Each row is a point. The window is the flat piece filled in between its corners: a triangle in 3 columns, a solid with four corners in 4, and so on. A path goes straight from each point to the next, and from the last back to the first. After which points does the path pass through the window?
(in the rows, 100 means zero)

Window, 3 rows:
75	82	83
142	122	132
78	110	91
Path:
(1): 142	108	103
(2): 137	115	113
(3): 129	126	147
(4): 133	124	158
(5): 134	103	94
(6): 125	114	97
(7): 85	105	128
(8): 131	124	147
(9): 161	138	134
(10): 89	133	67
(11): 81	99	120
(12): 101	108	139
Through the window after points: 2, 6

Window, 4 rows:
128	116	83	100
111	63	88	90
97	75	51	111
74	87	191	135
Path:
(1): 87	109	79	78
(2): 74	74	138	75
(3): 101	64	115	128
(4): 156	85	52	116
(5): 69	102	46	80
(6): 76	118	99	85
(7): 131	89	93	136
(8): 111	60	138	130
(9): 49	82	128	78
(10): 88	69	74	94
(11): 162	75	98	111
(12): 124	79	117	130
(13): 71	124	116	86
(14): 78	102	116	112
(15): 122	89	120	129
(16): 154	105	93	127
Through the window after points: 10, 12, 16

Window, 4 rows:
127	123	76	65
110	89	98	117
40	114	106	125
139	60	54	88
Path:
(1): 109	106	96	49
(2): 101	128	64	135
(3): 127	125	49	87
(4): 132	77	79	54
(5): 76	104	102	62
(6): 113	111	60	114
(7): 163	90	47	125
(8): 73	78	117	83
(9): 98	67	127	88
(10): 138	86	38	112
(11): 59	126	67	113
(12): 80	98	120	93
(13): 76	90	109	89
(14): 99	90	54	112
(15): 111	111	57	132
(16): 97	47	98	87
Through the window after points: 1, 7, 9

Window, 6 rows:
100	109	76	129	67	103
96	92	97	36	126	130
83	57	75	65	148	126
65	113	67	73	60	86
123	51	105	58	163	94
35	71	104	71	56	131
Path:
(1): 60	99	97	96	135	80
(2): 81	89	61	58	69	113
(3): 118	62	88	80	73	134
(4): 76	115	104	37	166	59
(5): 83	121	101	86	106	108
(6): 108	73	65	91	74	117
(7): 107	66	88	73	112	113
(8): 73	89	97	71	142	133
(9): 87	101	132	87	132	94
(10): 84	51	58	43	60	122
(11): 94	81	75	66	74	116
(12): 45	119	85	102	94	117
(13): 83	110	99	116	87	101
(14): 118	89	52	107	70	108
(15): 84	59	85	37	105	113
(16): 93	100	125	95	115	107
Through the window after points: 1, 5, 13

Window (8 x 8):
114	32	87	174	62	90	81	85
71	45	171	76	140	33	190	151
96	87	52	97	120	110	107	71
71	88	126	80	93	90	132	90
129	59	105	133	97	138	133	94
129	119	69	117	91	96	117	74
123	51	93	97	74	80	76	112
93	112	68	121	99	118	92	112
Path:
(1): 74	39	96	121	77	88	153	110
(2): 93	69	77	92	89	94	114	102
(3): 104	84	110	122	99	76	106	90
(4): 103	75	111	133	129	97	113	90
(5): 106	72	97	104	75	107	159	106
(6): 77	65	88	95	64	90	125	155
(7): 144	71	101	118	119	61	63	29
(8): 124	74	100	108	113	109	95	89
(9): 99	61	56	144	82	107	159	103
(10): 101	96	58	130	62	95	132	102
(11): 116	94	106	97	121	92	110	76
(12): 76	72	134	122	137	51	102	107
(13): 95	65	111	73	102	88	176	131
(14): 67	74	62	86	72	96	151	109
(15): 114	79	156	113	124	73	118	95
(16): 119	99	134	98	118	72	120	114
Through the window after points: 10, 12, 14

Window:
100	93	139	96	102	87	49	93
126	157	92	117	82	139	95	113
129	127	165	113	94	126	107	126
76	68	114	72	132	50	91	127
130	129	118	59	97	147	142	105
114	131	74	102	118	52	104	52
82	82	111	118	87	65	99	65
129	84	50	117	151	79	74	90
Path:
(1): 75	118	144	139	128	117	116	106
(2): 135	94	84	84	80	58	53	89
(3): 122	92	134	99	92	93	91	104
(4): 83	129	101	112	172	83	96	82
(5): 74	103	126	91	140	84	71	102
(6): 142	81	93	91	91	47	115	81
(7): 160	164	77	82	92	90	96	127
(8): 65	86	124	140	106	137	108	76
(9): 60	86	95	89	120	116	96	52
(10): 123	109	94	97	113	63	91	105
(11): 128	124	78	86	111	44	67	87
(12): 84	109	97	126	132	119	167	41
(13): 92	128	92	102	119	107	89	71
(14): 157	95	138	103	80	83	80	106
(15): 123	153	67	100	58	70	77	115
(16): 129	128	137	126	139	181	124	70
Through the window after points: 11

Window, 9 rows:
53	119	58	108	132	121	126	92	102
137	137	103	66	142	104	89	86	157
87	81	128	107	124	124	137	67	104
60	62	52	80	96	126	75	44	76
77	108	126	99	102	98	66	128	195
108	107	105	119	114	52	140	130	58
86	90	105	135	70	115	63	46	101
86	116	92	99	98	113	87	179	102
150	73	43	73	80	97	130	100	146
Path:
(1): 128	66	86	105	126	109	115	76	125
(2): 63	119	111	97	73	113	111	94	103
(3): 103	118	98	68	81	78	117	106	114
(4): 101	96	88	117	148	114	87	102	103
(5): 100	89	110	127	117	105	101	102	102
(6): 81	123	80	32	75	81	145	104	133
(7): 82	129	116	72	62	106	117	98	101
(8): 98	76	79	124	134	97	94	92	93
(9): 96	62	82	131	129	105	64	129	131
(10): 80	128	100	49	79	132	140	61	114
(11): 78	130	88	75	107	107	132	55	118
(12): 117	59	94	127	109	104	62	107	138
(13): 116	101	71	114	156	82	100	149	96
(14): 86	120	132	101	72	100	125	111	109
(15): 71	113	125	83	99	115	110	98	84
(16): 78	76	73	133	120	102	76	75	115
Through the window after points: 1, 3, 5, 7

Window:
135	116	106	77	135	100	137	115	95
117	95	90	86	102	40	111	99	125
132	58	81	145	71	139	122	39	122
107	94	116	128	112	33	51	120	156
137	68	162	92	69	82	130	60	120
108	121	73	120	93	121	59	66	70
90	151	37	95	96	132	99	111	120
78	125	121	110	139	66	134	127	39
112	56	95	69	98	88	133	125	130
Path:
(1): 36	80	98	38	133	74	147	97	117
(2): 70	112	101	109	123	104	94	59	103
(3): 141	103	95	109	85	77	109	104	105
(4): 161	97	78	117	84	109	87	153	110
(5): 86	88	117	94	118	92	131	51	113
(6): 115	67	111	74	122	72	113	78	122
(7): 119	113	77	114	63	71	120	126	120
(8): 141	106	103	113	85	119	94	118	87
(9): 93	95	95	97	111	91	118	90	108
(10): 89	19	95	136	132	179	127	21	87
(11): 143	113	82	124	57	75	97	90	134
(12): 116	116	70	116	118	103	105	125	83
(13): 69	131	130	52	112	63	116	59	139
(14): 108	71	101	75	107	79	119	92	123
(15): 129	141	83	134	85	65	110	149	86
(16): 149	97	109	126	88	105	119	96	78
Through the window after points: 6, 10, 14

Window (11 x 11):
130	134	110	49	115	140	104	91	107	92	76
111	54	118	94	112	107	108	138	110	123	131
67	101	106	113	75	109	79	98	126	110	96
75	46	113	98	122	114	31	100	125	82	71
75	98	141	76	178	123	96	167	84	76	117
67	47	130	95	114	137	141	115	89	120	97
124	70	58	146	87	78	116	145	66	85	131
84	147	39	141	168	65	95	121	120	141	87
145	64	175	88	73	107	110	60	75	106	95
91	81	51	137	80	113	122	74	122	72	159
118	117	46	116	112	108	70	104	67	105	142
Path:
(1): 93	71	106	78	121	77	118	121	98	80	140
(2): 107	87	121	124	101	156	81	130	80	99	94
(3): 121	80	91	132	131	166	83	121	151	86	72
(4): 50	98	134	73	86	47	111	110	64	119	135
(5): 78	88	73	69	146	71	51	94	93	89	91
(6): 107	84	124	137	101	145	102	118	131	115	86
(7): 110	115	127	156	114	139	94	121	152	89	107
(8): 80	83	85	93	97	91	91	108	93	120	108
(9): 87	75	120	80	80	81	110	115	94	96	136
(10): 155	69	104	122	168	167	92	126	124	144	76
(11): 109	109	110	128	109	143	89	99	103	122	112
(12): 64	88	98	65	86	79	95	109	122	76	88
Through the window after points: 5, 7, 9, 11

Window:
137	80	138	94	101	153	62	84	109	112	141	118
95	88	103	128	136	124	148	141	114	44	117	96
100	126	122	113	123	91	99	147	154	68	88	76
116	66	100	97	81	93	64	113	101	135	89	82
145	95	84	70	107	165	106	65	123	93	115	161
100	127	100	113	118	107	150	143	139	91	121	42
148	100	125	112	123	147	112	55	98	124	99	156
129	105	128	65	88	63	86	117	99	125	126	114
130	114	117	75	100	129	75	127	73	117	93	99
72	119	106	95	102	97	75	103	96	112	115	91
139	75	133	52	120	156	116	32	95	96	92	133
79	98	110	104	164	124	126	168	153	99	119	92
Path:
(1): 186	108	127	113	139	96	72	89	113	114	127	70
(2): 108	104	113	82	151	101	73	110	113	101	111	78
(3): 119	103	129	115	54	143	149	135	97	109	108	119
(4): 86	99	144	96	110	126	114	163	120	87	114	108
(5): 165	127	67	89	137	103	99	29	114	119	116	91
(6): 123	105	101	104	140	92	75	133	106	119	110	84
(7): 99	95	152	78	66	151	124	95	117	83	109	119
(8): 52	80	117	68	80	162	111	112	110	102	114	163
Through the window after points: 8

Window, 12 rows:
91	155	119	183	138	115	86	102	77	155	59	93
141	119	65	106	84	96	195	44	135	113	128	110
109	71	109	80	60	116	92	118	88	111	112	135
100	108	117	144	140	55	93	107	71	96	91	77
124	96	124	76	89	148	74	116	85	115	127	74
83	115	130	121	129	145	121	77	64	101	101	120
103	92	89	19	75	113	108	138	115	103	90	91
110	115	110	155	144	130	110	129	114	103	104	104
99	80	96	73	114	95	90	83	135	128	104	100
107	87	100	60	42	138	81	74	113	58	93	110
96	95	117	99	53	122	190	74	157	114	132	86
58	75	64	64	37	161	82	102	94	91	131	90
Path:
(1): 115	58	89	107	99	146	137	58	40	108	55	157
(2): 92	106	107	71	51	104	77	136	141	104	154	82
(3): 108	117	92	96	91	119	112	94	116	121	135	112
(4): 118	90	105	115	93	120	133	93	104	93	88	97
(5): 141	43	112	72	92	142	156	84	86	107	71	100
(6): 100	131	88	107	76	107	107	86	125	98	133	110
(7): 98	122	130	118	94	122	97	95	107	101	116	129
(8): 106	74	68	109	91	124	124	84	103	121	93	56
Through the window after points: 1, 3, 5

Window (14 x 14):
140	82	98	82	62	92	109	99	61	123	68	101	112	112
135	80	85	80	113	60	87	115	66	109	126	110	94	132
108	118	86	113	97	68	146	108	122	67	127	83	105	120
151	65	91	107	109	100	80	94	101	107	60	123	118	84
111	127	109	85	109	147	52	115	100	133	72	114	195	73
86	112	63	72	131	137	93	131	100	137	99	77	153	35
66	134	119	115	96	92	124	102	97	55	124	116	91	62
71	77	112	65	135	165	83	111	107	114	87	82	166	69
77	118	76	86	137	140	74	139	102	117	73	68	103	98
121	111	82	101	64	98	110	73	115	72	148	109	70	108
155	101	75	102	106	95	115	73	50	69	100	105	100	120
112	130	119	103	111	77	114	71	105	95	126	68	82	89
153	103	102	67	125	126	116	126	90	132	94	121	110	107
89	138	88	60	101	66	123	74	121	57	113	104	86	94
Path:
(1): 128	99	112	92	101	110	87	104	94	85	98	97	120	72
(2): 115	117	81	82	116	115	79	152	102	85	96	62	110	73
(3): 79	113	95	87	124	126	98	80	97	132	79	116	117	117
(4): 104	83	89	119	115	107	100	74	83	105	94	109	95	99
(5): 115	124	98	77	109	105	100	119	105	91	101	84	119	85
(6): 141	110	114	97	115	121	83	132	97	97	90	89	124	77
(7): 98	105	80	87	106	113	110	88	103	108	95	108	119	82
(8): 55	136	75	116	99	135	112	99	129	171	94	84	83	133
(9): 156	82	94	63	128	91	76	123	61	33	99	97	123	69
(10): 134	117	93	81	105	88	111	129	76	76	101	92	110	94
(11): 97	90	84	104	85	108	96	60	108	141	96	114	95	119
(12): 111	104	82	102	108	100	106	93	90	108	84	119	116	104
Through the window after points: 2, 4, 8, 12

Window, 14 rows:
83	127	101	111	59	121	75	94	74	45	114	42	110	96
98	112	73	76	63	101	124	105	74	128	16	99	122	53
127	107	85	131	123	136	73	110	124	76	105	47	146	156
107	85	152	80	102	68	60	92	109	65	99	102	119	119
6	99	84	105	132	71	137	93	110	115	102	75	68	63
78	82	120	85	116	141	130	62	106	107	35	141	104	114
94	123	120	89	119	114	88	75	46	115	117	150	120	82
118	166	116	140	78	86	68	65	75	100	48	103	104	136
108	81	130	136	111	114	83	107	94	114	140	107	35	113
52	45	99	158	128	117	15	67	137	95	68	68	77	125
82	183	84	93	150	121	76	75	88	68	72	81	78	116
77	52	96	102	71	135	83	101	153	135	158	125	112	52
68	103	56	87	103	131	93	64	73	126	150	141	50	114
72	96	125	97	127	110	56	76	127	170	135	58	101	105
Path:
(1): 32	106	85	79	103	130	74	87	76	121	105	107	90	149
(2): 108	101	77	109	106	114	102	64	96	116	134	126	61	75
(3): 144	122	119	120	109	40	74	43	131	69	87	54	118	83
(4): 28	62	132	62	101	139	79	142	74	106	110	146	92	134
(5): 50	90	130	80	115	133	52	138	67	94	105	103	106	139
(6): 85	107	79	117	99	102	106	63	106	114	108	97	70	83
(7): 99	95	100	108	113	100	112	58	108	90	88	97	96	89
(8): 41	138	103	92	119	139	55	115	92	113	76	106	87	125
(9): 69	125	100	96	101	112	76	105	95	106	91	111	102	105
(10): 92	86	108	111	120	99	102	49	95	100	100	77	111	94
(11): 87	82	59	139	168	93	101	22	124	105	128	74	91	71
(12): 82	106	129	90	59	132	67	134	105	116	99	97	96	122
(13): 63	105	119	70	109	101	79	128	89	101	120	130	96	128
(14): 111	102	97	127	113	121	86	56	104	124	89	91	105	88
(15): 104	80	124	119	121	68	119	26	119	110	125	120	87	74
(16): 66	106	90	112	103	138	47	109	111	98	71	70	96	130
Through the window after points: 1, 3, 5, 7

Window (14 x 14):
107	124	103	115	87	111	90	83	69	67	92	91	96	87
69	102	108	65	35	98	67	104	77	65	166	115	108	122
157	99	97	69	114	77	69	148	57	127	111	158	124	99
136	121	10	75	104	149	71	133	88	167	131	111	83	96
123	99	115	163	85	100	71	141	69	50	102	15	111	127
64	102	111	111	73	131	77	84	88	132	66	97	105	110
143	91	101	128	121	141	93	105	97	105	86	53	165	101
116	93	110	95	115	159	125	106	53	167	99	133	104	87
109	100	107	90	114	88	128	93	81	141	94	69	119	122
151	112	120	107	98	100	69	97	82	112	129	101	96	135
71	123	95	113	131	99	47	130	97	57	187	110	106	119
103	73	114	80	114	134	78	91	85	113	87	81	54	86
30	44	115	113	45	69	90	55	100	79	139	157	56	107
140	93	129	106	110	143	115	141	126	82	49	130	24	88
Path:
(1): 131	49	71	122	115	107	108	91	74	67	63	121	90	146
(2): 107	112	119	99	99	120	83	111	89	129	105	97	95	87
(3): 88	121	127	95	40	105	48	69	95	146	148	53	59	68
(4): 118	94	69	107	116	121	93	124	72	98	104	109	121	123
(5): 98	79	87	115	95	110	80	94	51	83	124	114	107	134
(6): 101	121	126	88	82	102	82	124	111	116	119	101	71	91
(7): 92	114	113	113	80	122	91	104	104	118	98	106	109	90
(8): 83	64	68	79	112	127	51	87	40	121	80	80	74	160
Through the window after points: 7
